Each point is reached from the start by the listed moves, each made 0, 1 or 2 times, or once backwards (-1), plus a little noise. Is the number of moves made odd or even? Then give how often each move was made.
(in the rows, 128 means zero)

Moves:
(1): [140 133]
(2): [137 163]
Start: [120 129]
Points:
[122  99] => even (1, -1)
[161 209] => even (2, 2)
[118 159] => even (-1, 1)
[149 204] => odd (1, 2)

Moves:
(1): [133 127 138 118 130 132 115 135 133 143 129]
(2): [135 149 125 124 125 134 135 116 144 120 127]
(3): [128 113 133 136 149 144 136 136 121 146 136]
(4): [115 128 123 116 145 121 155 129 154  97 119]
(5): [134 133 134 131 148 130 131 140 115 139 123]
(6): [135 128 121 116 145 133 128 125 147 108 140]
(7): [145 122 139 135 117 113 127 145 135 132 141]
(8): [120 125 110 114 133 134 144 139 114 142 147]
Start: [135 116 116 129 132 131 143 125 135 129 127]
Points:
[191 122 124 113 141  96 137 158 180  90 163] => even (0, 0, -1, 0, 1, 2, 2, 0)
[110  63 117 114 202 162 181 174 122 172 155] => even (1, -1, 2, 1, 0, 0, 0, 1)
[114 122 115 125 249 147 210 121 173  56  86] => odd (-1, 0, 1, 2, 2, 1, -1, -1)

Moves:
(1): [134 104 142 136 126 146 147 117 108 135 110 140 126 129 137 123 136]
(2): [124 130 120 125 122 124 142 130 135 136 121 133 127 113 122 116 126]
(3): [130 130 114 123 118 131 115 132 135 127 121 132 128 116 125 129 133]
(4): [141 138 121 131 130 126 129 133 122 130 136 130 132 116 129 126 131]
(5): [126 133 146 129 138 120 131 127 113 111 122 142 118 145 121 132 137]
(6): [126 122 133 133 112 112 133 128 146 139 111 118 126 128 138 112 126]
(7): [137 129 127 130 139 143 139 127 115 116 134 127 135 139 123 124 130]
(8): [129 109 130 119 126 128 129 115 109 112 130 125 135 113 128 112 131]
(9): [121 137 134 118 126 117 105 130 155 136 129 127 120 119 137 111 133]
(10): [138 127 133 132 122 150 131 132 121 106 139 127 136 121 114 137 124]
(11): [124 126 136 142 136 141 140 135 113 121 127 129 121 140 140 127 136]
(12): [109 145 131 129 120 113 114 133 154 119 135 149 112 163 145 118 126]
(13): [127 138 139 133 117 138 148 120 128 132 116 109 123 130 153 127 138]
(14): [126 135 132 115 132 122 121 138 128 114 125 136 137 128 135 136 127]
Start: [130 135 131 136 139 128 142 133 131 151 127 110 144 128 136 122 126]
Points:
[211 117 128 174 123 186 202 133  91 133 138  61 185  78  96 100 125] => even (0, 0, 0, 2, 0, 2, 2, 0, 0, 2, 0, -1, 0, -1)
[157 118  88 108 167 109 101 167  47  98 134 117 186  56 133 142 148] => odd (-1, -1, 2, 2, 0, 0, -1, 2, -1, -1, 2, -1, -1, 2)
[ 96 138  83  94  91   7 110 153 176 133  83 156 141  87 129  55 121] => odd (-1, 2, 2, 1, 1, 2, -1, 2, -1, -1, 0, 1, -1, 1)
[ 78 157 147 101  98  92  83 150 172  70 117 179 110 132 168  68 152] => odd (0, 1, 2, 0, 1, 0, -1, 2, 1, 1, 1, 2, 0, 1)
[115 166 152 169 124 204 224 171 101 120 109 187 128 182 217 135 140] => odd (2, 2, 0, 1, -1, -1, 0, -1, -1, 1, 2, 2, 1, 2)
[ 79 132 173 135  91 146 137 134 150  96  96 152 111 180 211 104 145] => odd (1, 0, 1, -1, 0, 0, -1, 1, 0, 1, 1, 2, 1, 1)

Moves:
(1): [115 118 131 128 138 137 127 120 121 123 123 131 131 113 124 137 134 139
 120 131 137 114 136 139]
(2): [133 134 131 127 112 128 123 130 126 130 133 136 135 136 113 118 121 131
 127 127 124 125 118 124]
(3): [117 120 111 138 125 110 134 124 126 122 120 123 121 117 119 127 129 131
 134 134 122 121 142 135]
(4): [104 112 119 127 127 109 124 137 117 126 129 131 141 120 113 114 140 147
 152 127 150 121 124 120]
(5): [137 121 124 134 119 145 132 124 115 139 144 133 137 138 136 125 123 133
 125 127 127 122 123 143]
(6): [128 117 124 124 144 121 131 126 122 131 125 129 136 122 121 128 133 137
 131 130 126 130 134 127]
(7): [134 134 126 122 120 131 124 141 145 129 114 126 139 130 124 146 134 116
 112 133 125 152 137 120]
(8): [126 120 135 126 118 132 124 120 125 123 124 130 129 126 131 121 127 129
 129 126 122 127 122 127]
(9): [131 138 126 139 122 124 129 120 124 125 135 124 129 125 130 131 124 132
 127 131 128 128 125 133]
(10): [134 125 123 132 127 123 126 127 129 123 140 126 125 129 134 126 119 128
 114 131 117 127 130 136]
(11): [125 116 124 122 139 126 137 143 117 118 123 120 132 132 126 133 130 118
 133 114 128 141 134 115]
(12): [141 131 129 124 127 125 125 127 128 127 137 122 127 119 127 137 125 123
 135 134 109 131 135 128]
(13): [132 125 135 133 129 130 127 125 144 133 132 120 138 122 117 134 126 122
 124 143 121 131 131 124]
(14): [127 126 126 117 121 118 122 136 126 131 122 119 145 133 122 122 124 111
 124 144 127 112 127 116]
(15): [128 135 126 127 128 114 134 125 134 127 134 132 131 117 128 131 120 122
 131 121 121 123 128 140]
(16): [126 129 149 123 127 119 129 122 123 124 132 125 138 131 120 116 142 145
 120 136 124 130 122 133]
(17): [122 134 129 123 128 126 135 128 123 128 137 145 135 129 122 129 132 131
 131 135 134 147 133 118]
(18): [128 130 121 119 128 135 119 120 130 126 127 131 126 138 124 125 123 114
 139 125 128 131 131 124]
(19): [128 144 118 135 132 126 123 129 122 119 122 144 132 129 133 126 133 127
 136 129 120 129 127 131]
(20): [120 127 136 120 124 133 138 115 141 128 141 129 123 136 132 128 118 138
 131 125 130 136 138 124]
(21): [136 135 135 128 132 114 123 124 131 124 133 134 130 132 124 138 127 128
 132 132 114 135 128 133]
(22): [103 132 120 124 120 116 123 123 116 127 127 128 132 133 124 126 130 129
 122 130 117 125 122 130]
(23): [118 120 129 139 124 126 118 133 126 136 111 122 129 121 119 119 122 130
 134 126 124 135 142 132]
(24): [120 128 123 127 120 124 132 128 134 121 125 125 117 124 128 130 113 128
 138 130 121 135 127 132]
Start: [125 112 118 127 128 127 129 144 124 131 111 125 144 113 143 130 117 126
 121 136 132 137 129 139]
Points:
[170 163 102  85  60 113 139 110 149 155 209 183 217 178 136 155  57  68
  76 159   7 165 123 140] => even (-1, 2, 0, -1, 2, 1, 1, 1, -1, 1, 0, 1, 1, 1, 2, -1, 1, 0, 1, 2, 1, 2, -1, -1)
[ 76 112  78 159  74  75  81 191  39 107 131 130 243  99  99  97 112 142
 126 199 109 116 103 124] => odd (1, 1, -1, 2, 1, -1, 0, 0, 2, 2, 1, 1, 1, 2, -1, 0, 1, -1, 2, -1, 0, 1, 1, 1)
[116 127  67 130 140  64  67 149  61  88  43 153 167 135  89  97 102  72
 220  90  53 154 108 101] => even (-1, 2, 0, 0, -1, 2, -1, 2, 1, -1, 2, 0, 0, 0, 0, -1, -1, 2, 2, -1, 2, 1, 1, 0)
[ 29  55 138 160 147  68 140  40 100 119 121  80 169  24 110 120 128 226
  90 148  68 115 201 237] => even (2, -1, 1, 0, 0, 2, 0, 1, 2, 1, 0, 1, 1, -1, 2, 2, -1, 0, 0, 2, -1, 2, 2, -1)
[166 159  49 171  86  74 149 118 128 136 202 175 130 128 153 171  54 108
 137 125  60 214 196 204] => odd (-1, 0, 2, 0, 2, -1, 1, -1, 1, 2, 0, 1, -1, -1, 2, -1, 2, 1, 0, 1, 2, 0, 1, -1)

Moves:
(1): [118 119 128 124 131 130 138 138 123 112 132 127 134 145 123 134 139 121
 138 123 127 132 122 129 127 122 130]
(2): [130 131 129 133 128 134 131 132 132 128 126 123 130 122 135 136 125 125
 125 124 131 116 130 134 116 134 122]
(3): [128 127 130 130 121 127 129 128 118 120 122 124 132 138 131 121 128 133
 126 119 130 125 129 116 128 133 128]
(4): [141 128 146 117 135 132 134 131 141 111 135 122 120 133 130 116 124 120
 120 113 132 121 111 130 137 123 131]
(5): [132 123 125 118 123 132 128 130 124 124 120 139 121 115 132 143 134 127
 121 136 121 130 134 122 136 128 127]
(6): [135 124 121 125 117 134 125 123 115 129 123 122 118 126 123 125 128 126
 131 124 126 130 129 130 128 114 123]
(7): [129 118 137 125 114 117 125 121 123 121 130 124 121 141 126 147 127 137
 143 122 128 124 126 132 128 136 123]
(8): [138 131 141 131 126 124 138 134 124 143 131 134 135 123 131 130 134 127
 121 134 120 123 130 136 127 133 133]
(9): [123 126 146 117 137 118 132 123 132 126 130 125 131 128 126 130 133 116
 131 123 113 145 124 131 125 120 129]
(10): [115 125 128 135 120 111 134 126 123 121 124 121 131 130 121 114 118 137
 141 138 134 126 126 112 120 119 118]
(11): [134 149 133 119 132 125 141 137 125 120 129 125 124 131 128 127 125 122
 125 125 120 138 135 127 138 131 134]
(12): [127 130 132 134 121 129 130 131 126 130 127 131 125 131 137 127 132 127
 144 127 133 128 131 125 132 125 122]
(13): [126 127 121 122 111 103 141 131 124 129 107 134 126 145 135 123 128 136
 129 120 146 131 133 127 107 124 121]
(14): [136 128 128 131 124 125 109 140 111 123 124 130 123 116 118 129 139 133
 138 120 119 135 115 130 113 122 142]
(15): [120 136 128 119 127 122 129 141 110 149 127 116 128 114 120 128 138 133
 121 128 133 134 112 119 129 142 128]
(16): [125 132 132 127 121 129 117 113 128 126 116 138 120 138 138 118 127 122
 131 141 128 130 127 126 125 132 131]
(17): [115 122 127 123 131 125 125 139 120 126 118 136 131 118 132 121 126 128
 119 119 132 118 131 144 135 137 121]
(18): [130 132 135 134 128 120 132 129 124 134 112 116 131 133 121 132 138 135
 124 121 119 129 120 128 132 112 127]
(19): [127 133 133 130 136 134 120 126 117 125 129 142 126 132 139 128 115 126
 118 142 141 110 129 125 132 120 116]
(20): [130 129 133 110 136 134 129 133 127 140 124 117 126 120 128 124 140 138
 127 122 126 125 132 134 125 125 123]
(21): [117 129 128 134 136 133 129 132 125 141 137 134 123 122 138 129 125 133
 122 131 117 121 123 131 126 129 134]
(22): [125 132 126 126 116 132 107 143 137 135 140 117 127 120 130 129 132 127
 115 136 141 119 137 130 116 132 121]
(23): [127 129 142 120 123 132 135 132 134 121 120 131 129 132 130 124 119 128
 129 121 138 126 128 132 128 132 137]
(24): [132 131 120 119 126 127 129 124 132 140 132 123 130 127 125 132 135 129
 139 125 118 113 127 121 136 121 134]
Start: [129 114 128 140 112 127 131 135 127 126 115 132 125 132 136 128 126 121
 121 127 123 140 130 121 126 125 129]
Points:
[130 104 201  91  57 110 165 174  58 142  76 116 110 102 141  71 120 133
 112 107 169  69  73  91 148 107 109] => odd (0, 0, 1, 2, 1, 2, 0, 2, 0, 2, -1, 1, 0, 0, 2, 0, 1, 0, 1, 0, 0, 0, 2, 1)
[125 115 157 100 120 142  98 182 157 118 116 166 132 127 194 106 126  85
  27 154 186  32 118 137  98 119 104] => even (1, 1, 0, 2, 1, -1, -1, 1, 0, 0, -1, -1, 1, 0, 0, 1, 1, 0, 2, 0, 0, 2, 0, 1)
[150  71 233 110 173 109 162 225  82 121 109  95 139  99  94 202 249 130
 152  19  21 162  60 233 138 124 150] => odd (2, 1, -1, 1, 0, -1, 2, 2, 1, -1, 0, 1, -1, 2, 0, -1, 2, 2, -1, 2, 0, -1, -1, -1)

Moves:
(1): [129 126 123 141 127 125 124 125 132 112 122 119 135 123 136 133 114 135
 130 131 138 128 129 119 134]
(2): [135 122 125 127 118 121 122 132 113 140 121 112 126 139 138 132 128 130
 123 118 137 120 142 122 137]
(3): [138 123 137 115 132 131 131 126 122 131 128 116 141 126 135 128 119 116
 119 127 129 147 130 134 130]
(4): [135 118 117 131 112 124 123 127 126 115 132 131 135 113 130 133 143 129
 111 123 127 131 127 126 146]
(5): [113  96 118 136 129 117 137 136 134 125 113 125 125 128 102 136 118 150
 127 117 121 132 122 145 139]
(6): [124 126 132 135 132 121 133 119 125 131 131 125 134 126 126 128 124 135
 134 127 121 129 127 136 123]
(7): [125 127 140 129 126 125 134 121 129 129 123 126 129 129 131 135 130 126
 128 137 126 139 123 141 138]
(8): [132 128 140 132 121 130 128 136 121 124 113 126 118 137 121 119 128 124
 120 125 133 132 142 124 124]
(9): [126 117 134 129 135 138 128 132 119 127 131 116 129 130 133 132 117 132
 123 124 119 125 142 128 130]
(10): [125 132 121 117 141 136 127 122 122 133 133 130 134 130 131 127 121 128
 126 125 136 122 133 128 132]
(11): [130 136 134 119 115 122 136 130 129 138 128 118 121 131 125 115 131 123
 127 134 127 128 125 130 133]
(12): [124 119 115 138 139 141 132 133 130 118 134 124 135 128 136 124 118 129
 137 127 129 129 136 130 131]
(13): [123 132 138 134 138 128 118 126 120 137 129 120 133 128 125 115 124 107
 135 137 131 129 124 119 118]
(14): [125 114 137 129 113 120 124 140 123 134 135 132 133 129 128 131 113 131
 123 128 144 132 130 137 136]
(15): [127 127 137 114 127 140 122 133 117 122 122 127 148 119 131 128 131 124
 118 121 141 127 117 115 120]
(16): [134 148 123 138 133 130 140 115 119 118 132 126 128 138 112 131 126 134
 141 140 117 132 136 120 121]
(17): [131 130 125 121 135 126 117 118 122 122 125 127 128 137 128 125 135 134
 112 120 116 129 114 127 125]
(18): [131 130 118 131 124 124 116 127 120 129 122 122 135 125 137 136 122 136
 113 127 123 121 118 132 131]
(19): [124 130 130 116 133 133 126 130 124 122 134 119 143 135 123 125 122 129
 121 134 125 135 138 131 120]
(20): [123 127 115 125 130 123 129 123 128 129 129 118 115 126 127 134 123 128
 129 131 136 138 126 128 119]
(21): [131 130 117 135 125 129 120 127 125 119 138 126 133 118 128 142 137 129
 108 122 143 129 120 125 132]
(22): [121 133 127 121 123 131 127 123 138 143 130 127 128 131 138 134 115 133
 130 123 130 131 134 125 125]
(23): [125 127 123 124 131 134 138 118 133 122 129 129 136 123 131 135 135 109
 125 129 131 131 119 121 128]
(24): [128 123 129 128 134 126 137 122 138 142 122 125 125 130 133 118 130 130
 127 133 117 131 118 123 125]
Start: [132 119 128 136 112 120 126 130 108 119 130 120 127 141 116 131 138 114
 130 123 123 129 122 136 119]
Points:
[168  73 151 175  33  91  38 167  19 101 122  43 163 135 152 150 130 115
  34 102 148 115 146 121 201] => even (1, 2, 0, 2, 0, -1, 1, 0, 2, -1, 1, 0, 2, 1, 0, 0, 1, 1, 0, -1, 1, 0, -1, -1)
[107  94  90 125 129 110 120 105  51 119 106  34 175 148  45 150  90 130
  59 134 107 198 104 135  81] => even (-1, 0, 1, 1, 2, 0, 0, 1, 0, 0, 0, 0, 2, 0, 1, 2, 0, 2, 2, 2, 1, 1, 0, 1)
[140  95 222 145 117 126 108 117   7 158  75  43 193 180 147 148  79  58
 104 129 111 135 140 112  98] => odd (0, 2, 1, -1, 0, 1, 1, 1, 2, -1, -1, -1, 2, 1, 1, 1, 0, 2, 0, -1, -1, 0, 2, 0)
[161 197  82  83 162 159  71  65  81 132 118  16 211 150 208  96 124  31
  36 132 165 125  36  25  79] => odd (2, 1, 1, -1, -1, -1, -1, 0, -1, 1, 2, 1, 2, -1, 1, 0, 2, 2, 1, 0, 2, 1, 2, 2)
